Each row of a before or after table is a point. One or more steps were done to the points. Then noise was added and the rows were shuffled. The steps act on columns, c1 being the first. What was done? A step turns or swaps two columns, mirrors them in a line or flattens them onto one, adds a multiple of one to another, or multiplies or shifts one. Angles are multiples of 10 degrees, from the lower column toward the higher: turns from -170 to 170, lines from 10 to 170 but not 90. Use the fewest steps. Two steps may share a column if one is a turn and the other turns, adds or multiplies; they go together, in the order done. Otherwise the lowest column goes first.
In the rows, 128 means zero.

Before:
[[ 90 199]
 [147  97]
 [120  98]
 [147 107]
 [170 121]
 [108 105]
 [142 140]
 [175 132]
 [170 120]
 [174 160]]
After:
[[105 146]
 [155 161]
 [131 155]
 [157 160]
 [148  47]
 [181 131]
 [168 156]
 [126 165]
 [ 97 130]
 [147 126]]
Steps: mirror c1 and c2 in the line at 20 degrees

Before, 13 rows:
[[ 86 156 117 136]
 [108 194 170 113]
 [188 132 102 142]
 [135 109  82 158]
 [129 166  92 145]
 [165 119 136 150]
 [ 95 155 131  95]
 [101 159 122 111]
 [142 119 162 165]
 [160  98  84 143]
 [155 123 103 153]
 [163 174 162 183]
 [128 121  96 106]]
After (13 x 4):
[[ 63 150  82 145]
 [134 118  89 145]
 [208  72 172 113]
 [166 120 130 112]
 [130 108 162 170]
 [109 148 102  99]
 [176 143 116 132]
 [ 86 160  78 157]
 [139  54 166 179]
 [169 125 132 101]
 [ 75  98 104 145]
 [ 99 106 136 153]
 [ 90 128 105 152]]
Steps: add 0.7 times c3 to c2; turn c1 and c2 by -140 degrees

Before (13 x 6):
[[132 109 124 125 106 131]
 [112 161 130 103  43 122]
 [ 95 109  84 136 109 162]
 [ 89 154 113 127 134 120]
 [158 145  88 135 123 123]
 [166 115 201 141 138 125]
 [ 89 145 123 154 123 167]
 [ 99 121 137 126 123 127]
 [ 85  98 141 146 121 100]
 [134  79 123 118 141 140]
 [125 127 135 126 112 146]
 [158 128 161 103 117 147]
 [142 165 101 109 137 137]]
After, 13 rows:
[[145 169 120  95 139 132]
 [101 123 151 133 125 115]
 [150 136 249 136 115 151]
 [122  93 146 115 140 161]
 [ 82 159  61 143 124 141]
 [120 161 189 113  45 114]
 [158 148  38 107 123 129]
 [ 92  96 113 147 121  95]
 [ 86 125  26  96 106 153]
 [133 110 133 123 107 142]
 [ 95 148 105 118 140 103]
 [162 117 233 193 143 139]
 [119 130 145 133 109 144]]
Steps: turn c2 and c6 by -20 degrees; turn c1 and c6 by 20 degrees; turn c3 and c4 by 50 degrees; multiply c3 by 3

Before:
[[148 125 196 132 187 128  95  99 187]
 [133 156 112  76  91 162 147 125 164]
 [140 107 106 114 136 149 136 117  68]
 [128  61 147 115 154 146 132 106 155]
 [133 137 121 139 119 128 118 158 144]
 [102 190 156 123 125 125 155 118 128]
 [147 114 102  98 167  76 139 132 147]
 [158  90 135  67 104 169 113 153  91]
 [130 144 146 121 107 138 186 142 148]
 [105  60 152 113 123 141  65 151 109]
 [ 81 128 112 143 214  98 121 192 107]
 [164 124 102  43 108 115 128 126  58]]
After (12 x 9):
[[ 94  55 117 104  91 146 121 109 112]
 [136 122 149  68 167 110 136 122 188]
 [103 139 136 119 140 132  71 140 106]
 [121 123  53  82  57 127 137 102  96]
 [ 71 188 114 109 129 122  92 115 127]
 [112 134 129 139 128 134 147 161 110]
 [106 152 148  88 151 166 116 126  81]
 [ 52 129 145 151  54  95 130 197 182]
 [108 110 150 132 134 149 133 113 184]
 [127  95 113  60 164 166 139 151 156]
 [110 111 157 113  85  65 122 128 129]
 [ 73  53  82  76 137 133 181 154 147]]
Steps: shift c1 by -30; turn c3 and c7 by -160 degrees; add 0.7 times c3 to c4; turn c5 and c9 by 160 degrees

Before:
[[140 112 104 104 105 107  95 134 125 116 112]
 [195 156 157 164 163 142  86 153 181  96  88]
 [136 166 154  99 152  93  98 183 101 111  99]
 [129 189 119  99  76 194  87 165 164 172  95]
 [117 154 116 113 105 178 117 146 163 159 180]
 [124 136  87 127 101 135 142  96 132 104 150]
 [159 128  64 171 167 162  96 168  93 118 150]
 [141 148 160 151  66 137 146 137  90 149 133]]
After (8 x 11):
[[129 170 135 126 105  94 138 130 145 102 205]
 [158 141 154 133 106 128  98 110 137 115 153]
 [155 143  96 125 145 178 101  89  97 161 142]
 [116 155 103 203 183 149  87 144 158 165 138]
 [ 97 169 145 169 147 163  98 157  77  80 205]
 [159 112  55 119 102 167  94 193 181  93 142]
 [111  97 103 147  50 137 147 133 121 138 180]
 [142 119  93 113 128 146 123 178 165  96 231]]
Steps: turn c1 and c4 by 70 degrees; turn c3 and c10 by 120 degrees; turn c2 and c3 by -70 degrees; turn c5 and c9 by -30 degrees; swap c6 and c8; shift c11 by 50

Before:
[[159 136 179 156 158 123 148 114  86 193 111 120 181 128]
 [104 124 150  59 154 168 127 145 174  97 158 119 119 117]
 [ 82 119  79 185  72 132 126 158 133 112  98  54 111 139]
 [157 171 141 118 141 113 140  91  96  81 151 132 185 112]
 [121 105  97  87 142 145  95 194 145  98 151 117 123  90]
 [122  99  94 181  68 151 153 172 179  92 163  95 107 153]
 [102 108 115 189  90 128  92 162 135  98 117 108  95 166]
 [185 165 108  84 140 144 163  85  93  96 123 165 162 145]
 [147 172 170 144 113  87 156 153  77 152  98 116 143 131]]
After, 9 rows:
[[165 147 134 136 147 118 137  85 173 119 212 132 140 114]
 [172 169 134 169 152 129 159 112 152 121 109 129 209 130]
 [117  87 126  55 149 166 127 142 111 151 149 120 103 119]
 [ 93 127 128 176  72 125 116 162 123 108 120  54 109 136]
 [155 158 134 167 111  84 163 149 192 102 116 122 149 134]
 [200 149 133 104 142 144 160  89 177 106 177 168 140 142]
 [133  97 137 173  63 154 150 175  80 153 156  98  86 139]
 [134 128 124  72 145 144  92 196 102 139 165 105 102  91]
 [113 123 117 186  86 126  95 160 112 118 128 108  82 173]]
Steps: shift c1 by 10; add 0.5 times c2 to c4; turn c2 and c9 by 110 degrees; flatten c3 and c7 onto the line at 80 degrees; turn c10 and c13 by 40 degrees; turn c10 and c11 by -70 degrees
